Each row is a point. The points of each table are mixes of a few directions, plus a little noise. How many directions does each table use, and how many do they share? Where both have some left over, give the other angles between the two spaces (their principal angles), to ten degrees, smallest first.
(in the rows, 128 means zero)

First, 4 rows:
[[ 43 198 123]
 [133 125 129]
 [143 117 130]
 [192  75 131]]
Second (7 x 3):
[[ 83 164 127]
 [153 106 128]
 [158 104 130]
 [163  98 130]
 [156 105 130]
 [ 13 222 121]
 [169  97 131]]
Directions: first 1, second 1, shared 1

First, 7 rows:
[[178 123 166 202]
 [147 124 140 155]
 [113 129 117 104]
 [129 128 127 130]
 [ 48 136  69   9]
 [109 130 113  99]
 [176 123 163 197]]
Second, 5 rows:
[[169 125 159 188]
 [181 122 166 207]
 [ 69 134  83  40]
 [106 132 112  94]
 [115 129 119 110]]
Directions: first 1, second 1, shared 1

First, 7 rows:
[[129 124 113 153 122 127]
 [130 135  83 135 205 157]
 [129 133  83 142 198 155]
 [129 128 100 152 149 137]
 [126 124 225  65  27  87]
 [127 119 191 123  13  84]
 [128 133 100 127 183 149]]
Second (7 x 6):
[[150 148 130 127 132 122]
 [ 42  88 147 141 131 170]
 [202 133 104 117 110  30]
 [186 116  73  98 110 111]
 [ 39  66 129 132 124 182]
 [193 180 130 124 135 111]
 [ 83 164 184 156 154 169]]
Directions: first 2, second 3, shared 0; angles 60, 80

First:
[[ 90 210 109 167  84 163 163 126]
 [205 128 205 184 162 111 127 106]
 [ 87 114  85 110 136 139 118 101]
 [106 198 121 183 106 157 158  99]
 [109  80 103 135 184 134 102  35]
 [ 78 131  77  91 103 140 127 142]
 [141 134 139 100 103 116 131 192]
 [144 104 135  53  90  96 121 244]
 [193  61 178 127 186  94  98 108]]
Second (7 x 8):
[[111 131 182 142 100 132 172  75]
 [241  96  98 177 210 157  74  66]
 [131 132 135 133 119 136 137 119]
 [ 99 161 141 114  39 122 195 114]
 [105 112  67  76 108  38 122 150]
 [106 127 171 146 174 175 102 161]
 [102 137 102 107 146 136  94 210]]
Directions: first 3, second 4, shared 1; angles 40, 80

First (9 x 9):
[[101 197 133 101 146  97 165 113 195]
 [ 91 130 134 129 129  67  44 186 169]
 [164  61 112  94 120 172 101  92 136]
 [144 168 112 208 139  65 208 139  88]
 [165 102 135  76 165 191 133 116  87]
 [163 116 116 114 123 178 189  65 122]
 [ 93 105 133 140  72 137  73 130 152]
 [142 122 121  95 195  68  79 178 152]
 [ 88 152 156 193  62 177 161 132  50]]
Second (10 x 9):
[[ 97 153 159 109 123 144 102 141 137]
 [143 145 126 182 137  86 158 123 140]
 [ 95 142 197 123  84 170 119  99 113]
 [124 133 111 164 136 119 107 136 188]
 [151 125 194 164  74 134 201  53  46]
 [107 195 122 124 197  49 125 201 154]
 [114 155 102  33 195  94 112 202  90]
 [120  91 114 101 105 188  88 119 143]
 [211  45  24 142 141 112 173 105 103]
 [118  96 132 138  86 188  93  98 160]]
Directions: first 5, second 4, shared 2; angles 40, 40

First:
[[181 133 211 245  16  96 109 188  78 178 114]
 [110 121 120  86 172 137 152 113 147 108 133]
 [122 125 131 114 142 131 142 125 135 125 129]
 [132 106 204 114 148 123 198 142 134 116 128]
 [101 151   7  87 160 150  67  83 145 118 134]
 [127 105 197 111 154 124 194 139 137 117 127]
 [117 133  91 111 142 136 108 114 135 122 131]
 [134 154  58 160  90 131  54 120 111 145 125]]
Second, 11 rows:
[[ 91 100  98 143  94  95 120 117 112 134 151]
 [201 197 112 151 159 144 106 143 112 119 101]
 [ 88 119 153 107 122 120 202 129 158 127 151]
 [191 156 117 121 158 188  27 131 129 135  77]
 [194 214 115 145 142 165 109 147 138 133  99]
 [ 83 115  71 119 111 116 109 105 134 130 149]
 [ 24  67  58 100  76 117  90  87 152 147 166]
 [156 126 218 134 132 136 180 159 135 132 114]
 [131  79 222 159  93 102 166 155 107 140 128]
 [193 169 150 131 182 137 146 143 114 107 105]
 [ 57  66  93  97 139  85 155  93 122 107 165]]
Directions: first 2, second 5, shared 2

First (11 x 12):
[[107  73 134 112 138 114 148 190 127 116  84 124]
 [118 122 142 109 130 147 114 119 156 134 107 142]
 [139 156  96  68 115 141 148 140 144  61 122 178]
 [ 95  97 131 147 115 105  87  69 128 165 161  16]
 [179 193  63 122 115  91 124 159 112  53 109 168]
 [118  83 131 159 120 109 117 109 100 177 138  38]
 [123 102 153 155 119 152 111  64 115 207 155  64]
 [112 147 165 155 151 130  82 116 171 151 111 154]
 [116 189 133 117 156 122 179 179 142  45 178 240]
 [148  88 146 189 122 132 115  98  83 227 124  54]
 [154 157 112  72 126 166 183 165 131  74 119 230]]
Second (10 x 12):
[[123 107 100 133 134 126 124 140 161 116 116 128]
 [127 132 144  58 133 121 153  76  62 116 165 148]
 [143 174 175 199 107 142 109 164 132 170 113 105]
 [121 105 109  60 143 117 149  87  98 102 150 148]
 [136 146 132 233 112 143  93 197 198 157  84  99]
 [121 110 118  56 142 117 150  82  87 104 155 149]
 [106  40  19  95 154 116 123 139 216  69 102 142]
 [143 172 168 224 106 145 100 180 155 171 101  99]
 [121 100  92 131 135 126 122 139 166 113 115 130]
 [144 193 219  88 116 129 153  74   7 161 179 136]]
Directions: first 6, second 2, shared 0; angles 40, 50

First, 10 rows:
[[162 143  83 143 128  95 101 110 151 153 165 121 129 190]
 [146 132  57 121 115  98 117 137 143 139 152 134 151 190]
 [174 125 179 180 190 118 110  92 106 181 146  99 135  86]
 [108 131 110 138 136 118 127 138  92 119 108 160 122 117]
 [123 118 162 144 158 136 136 129  91 136 108 133 133  74]
 [ 89 132 119 138 133 126 132 143  77 105  90 174 108  99]
 [173 128 119 146 150 108 112 110 142 167 162 102 150 149]
 [103 129  88  77  69 140 143 153 170  90 128 134 128 177]
 [119 104 137  53  72 171 168 158 196 100 135  90 161 144]
 [ 83 138 225 140 129 171 135 109 111  92  87 135  62  55]]
Second:
[[133 117 143 171 131 133 100  96 140 144  98 136 131 112]
 [186 112 159 130 177 138  88 119 146 156  90 124  95 100]
 [173 138 136 117 129  80 137 150 138 166 106  93 128 118]
 [175 140 136 107 148 116 136 144 139 155 118  93 117 127]
 [124 123 138 172 128 146 107  92 139 137 107 135 135 121]
 [103 114 111  64 127 110 142 180  98  85 166 159 109 129]
 [ 94 155  99  66 161 249 166 129 112  63 212 129 111 189]
 [140 115 132 118 113  58 125 159 122 143 109 132 127 104]
 [121 130 138 194 114 139 111  80 145 149  99 125 150 123]
 [ 30 137  87 142  53 112 170 131  99  81 175 156 176 158]]
Directions: first 4, second 4, shared 0; angles 40, 50, 70, 80

First, 8 rows:
[[ 88 113 120 124 129  84 107  93 166  98 116 107 148 144 118  76  87 111]
 [156 139 131 156 147 148 147 164  82 114 161 163 119 128 121 160 152 110]
 [140 136 142 127 144 180 158 170 124 112 156 153 144 100 102 149 148  76]
 [134 113 115 115  94 102 106 144 114 122  86 119 106 113 150 132 186 249]
 [111 130 142 109 118 161 130  79 173 179 114  95 142 126 142 120  68  89]
 [124 136 126 121 150 124 147  93 112 139 135  81 119 127 117 129  91 129]
 [127 112 142 178  85 127  93 111 131 133  79 165 126 142 194 136 119 164]
 [145 142 107  95 156 108 138 169 122 125 179 140 118 142  80 121 172 100]]
Second:
[[135 165 207 179 138  52  78 148 129 141 156 243 246 161 153  61 139 126]
 [128 127 125 126 127 131 130 128 128 128 127 124 124 127 127 131 128 128]
 [126 120 110 116 125 146 139 123 127 126 122 101 101 121 122 143 126 128]
 [123 102  74  92 121 182 163 114 127 119 108  48  46 105 110 175 121 129]
 [129 132 137 135 129 119 122 130 129 129 131 142 142 132 131 120 129 128]
 [132 144 162 150 132  94 106 137 129 134 140 179 179 142 139  99 132 127]
 [123 100  69  90 119 186 165 113 127 119 107  42  40 104 109 179 120 130]
 [124 108  85 100 122 170 155 117 127 121 112  64  63 110 114 166 122 129]
 [128 130 132 130 128 124 126 128 128 129 129 133 134 130 129 125 129 128]
 [129 133 138 134 129 118 121 131 128 130 132 143 143 132 131 119 129 128]
 [131 147 169 155 133  87 101 139 129 135 143 188 191 145 142  92 134 127]]
Directions: first 6, second 1, shared 0; angles 50

First, 10 rows:
[[134 109  85 118 152 122 155 138 132 159 112 163 117 119 113 192 175  87
  148 138]
 [ 95 144  75 142 178 114 185 177 163 111  16  77 180 112  59 191 107  97
  158 152]
 [111 133  95 136 158 122 160 154 146 121  67 102 157 118  90 167 120 109
  146 142]
 [135 138 186 128  88 138  82 101 113 105 187 118 118 145 170  45  92 177
  101 109]
 [133 110  71 119 164 117 162 144 133 164  95 161 121 114 101 206 179  77
  153 141]
 [138 123 152 125 105 133 103 106 115 132 174 145 109 136 154  98 133 144
  113 120]
 [160  89 100 104 126 127 125 103 103 189 184 214  70 126 154 171 212  90
  130 125]
 [119 145 171 138 106 136 106 123 130  95 136  90 145 135 138  67  79 169
  114 120]
 [122 155 212 139  79 139  74 106 121  70 175  76 145 149 164   7  50 207
   91 108]
 [129 125 128 124 129 130 126 127 127 133 135 134 125 130 129 133 135 126
  130 128]]
Second (11 x 20):
[[107 144 112 131 146 122 158 139 153 126 102 125 162 122 101 131  96 140
  125 153]
 [128 123 102 120 144 122 149 133 134 148 121 150 126 120 117 161 147 110
  134 140]
 [125 115 173 204  60 164  56  79 112 134 183 165  98 187 163  39 111 202
  110 100]
 [188  98 130  83 161 122 100 150 192  59 132  46 165  71 169 105 157 102
  149 145]
 [127 143 112  79 159 108 169 140 149 131 134 130 154  95 117 143 115 117
  117 159]
 [165 135 217  76  87 125  67 117  66  78 186  60  87 124 192  73 128 123
  109  68]
 [ 81 159 124 152 128 126 159 141 107 138  78 124 138 149  84 148  86 136
  126 124]
 [137  81  85 204 121 156 101 108 172 155 127 184 126 153 130 125 170 147
  151 144]
 [ 99 164 109  76 150 102 198 133  98 177 137 181 122 116  95 179 112 110
  104 148]
 [ 81 165 152 152 100 131 141 115  85 150 129 154 118 165 105 111  74 165
  101 114]
 [169  80  92 131 153 130 109 155 140 110  77  87 112 108 136 194 213  54
  182 111]]
Directions: first 2, second 5, shared 2

First (8 x 32):
[[107  58 100 175 101 134  95 117  71 100 122  92  80 133 148  87 118 144
  136 124 161 109 146  80 104 116  40 151  93  51 112 141]
 [118 119 136 133 114 113 138 132 129 168 131 136 156 114 109 132 152 116
  151 125 117 136 119 110 133 123 161 121 135 162 125 123]
 [145 130 118 168 123  70 139 143 144 129 172 149 153 110 114 111 134 122
  155 177 127 127  88  98 128 139 145 125 152 175 129 112]
 [112 109 131 135 115 123 129 128 118 159 122 124 142 119 117 126 148 121
  146 117 122 132 129 109 130 120 141 126 125 139 122 128]
 [106 128 116 140 103 119 107 153 137 147 152 131 108 138 154 104 117 108
  147 136 120 111 148  70 120 162 114 109 115 110 153 108]
 [164 196 159  51 187 178 156 107 160  97  87 137 142 140 120 187 115 145
   68 101 119 149 130 249 151 111 173 129 148 146 126 148]
 [160 194 157  61 177 161 157 115 165 111 103 145 150 134 118 180 121 137
   82 110 115 147 124 227 150 119 180 123 152 161 132 138]
 [112  88 107 161 106 125 104 131 100 115 135 109  95 134 147  95 119 132
  139 133 146 111 140  82 111 132  71 136 105  80 125 126]]
Second (11 x 32):
[[ 87 138  87 155 165  95 123 110 163 108 144  91 119 125 138 139 137 175
   74 139  68 132 152 125 119 126 116 132 103 137  98 115]
 [151  97  85 122  72 155 165 106  89 101 125 178 171 113 139 131 117 116
  161 194 111 116 189 108 147 142 113  91 102  81  69  99]
 [ 79 131 125  97 145 116 107 125 132 160 141  65 130  84  95 127 198 167
  116 113 219 133  48 142 153 105 157 172 106 209 159  93]
 [164 145 124 121 108 134 189 127 132 121 116 174 160 162 105 119  88 100
  115 138  73 130 164 134 108 143 132 100 148  92 125 118]
 [129 118 149 170 162 108  81 155 154  96 149 124  78 145 170 141  96 127
  130 111  97 130 146 113 105 129 101 127 146 103 121 173]
 [102 166 136 128 157 131 111  98 132 167  89  92 110 136 134 115 158 142
   93  93 112 124  99 156 136 128 138 150 125 156 159 150]
 [134  90  96 124  96 165 126 108  99 150 142 140 154 114 139 146 117 139
  160 154 127 128 185  93 147 120 118 101  86 125  78 103]
 [122 162 153 126 139 144 107 101 110 157  70 116 108 137 147 106 156 115
  119  95 129 114  92 161 142 136 134 147 141 132 167 169]
 [137  89 140 124 109 120 110 165 120  88 163 144 123 103 132 136 128 117
  176 150 194 126 110 110 132 124 121 132 136 119 119 122]
 [171 135 152  81  90 158 185 139 114 179 122 164 174 151  71 118 104  92
  147 111 156 140 121 134 123 122 162 114 148 142 159 101]
 [130 136 161 156 164  84 103 171 167  80 149 124  82 143 141 129 109 119
  117 107 121 131 102 133  97 133 116 142 169 111 151 164]]
Directions: first 4, second 6, shared 0; angles 40, 50, 60, 70

First:
[[113 160 134 145 140  83 139  87 162 104 131 121 114 121 121  88 119 165
   93  83 129 147 134 122 137 136 109 130  83  84 147 121]
 [127 120 120 117  98 190 141 174  76 134 124 151 121 153 172 141 153  69
  160 146 164  94 123 119 124 154 123 144 165 200 125 113]
 [113 128 154 144 118 111 130 139 126 129 148 132 129 107  90 112 122 176
  102 116  97 163 120 124 151 108 129 140 103  80 165 131]
 [177 116 102 105 151 172 126 131 127 187 129 110 129 145 183 159 188  44
  171 190 138 112 105 135 123 115 140 116 148 171 102 139]
 [117 124 130 155 120 122 150 148 117  87 122 138 137 112 127 125  97 134
  102 133 116 141 121 140 130 125 122 129 155 134 116 132]
 [103 141 150 110 124 113 107  98 144 113 121 143 127 115  68 134 120 177
  133  92 138 130 151 130 134 161 133 137  94 106 145 110]
 [149 135 120 128 181  76 114  62 197 120 113 101 145  96  95 145 114 148
  114 139 102 153 129 158 122 114 140  99 110  86  93 146]
 [126 100 114 120  92 156 117 186  77 150 137 128 123 174 169 119 110 112
  149 125 141  85 139  96 102 111 129 129 166 163 131 132]]
Second (9 x 32):
[[ 85 120 145 119  72 162 123 177  69 127 140 164 118 156 130 116 122 148
  147  90 154  96 144 100 127 150 122 155 134 158 165 104]
 [ 80  91 137 119 100 108  84 150 109 101 120 147 153 140  81 147  44 203
  142  87 122  93 168 122  90 121 149 117 161 136 115 127]
 [205 157 117 135 171 108 157  89 178 115 103  86 115  81 107 121 150  79
   87 184 110 187 114 154 153 134 115 117 112  83 102 153]
 [133 137  95 141 166 106 137  89 164 154 142 105 128 158 213 106 147 104
  132 119 132 110 112 126 109  98 119 103 117 137 109 132]
 [128 140 127 127 108 141 141 142 106 123 128 132 107 144 146 103 136 112
  124 115 150 119 134 110 134 148 111 141 125 138 145 118]
 [144 152  86 147 180 109 150  76 174 170 147  99 118 163 249  98 181  74
  129 124 139 116  94 124 119  95 110 106 104 142 114 132]
 [125 120 142 122 110 133 120 145 114 111 118 137 132 112  79 142 107 148
  127 131 124 135 139 131 131 140 137 137 137 120 131 128]
 [134 117 146 123 142 138 120 123 139 140 129 136 149  91  79 167 143 138
  135 163 100 158 114 156 147 122 149 131 126 114 125 134]
 [120 118 154 117 102 151 121 157 103 120 125 148 132 105  69 150 121 148
  132 138 123 143 134 132 143 146 140 147 132 125 145 121]]
Directions: first 6, second 4, shared 3; angles 60
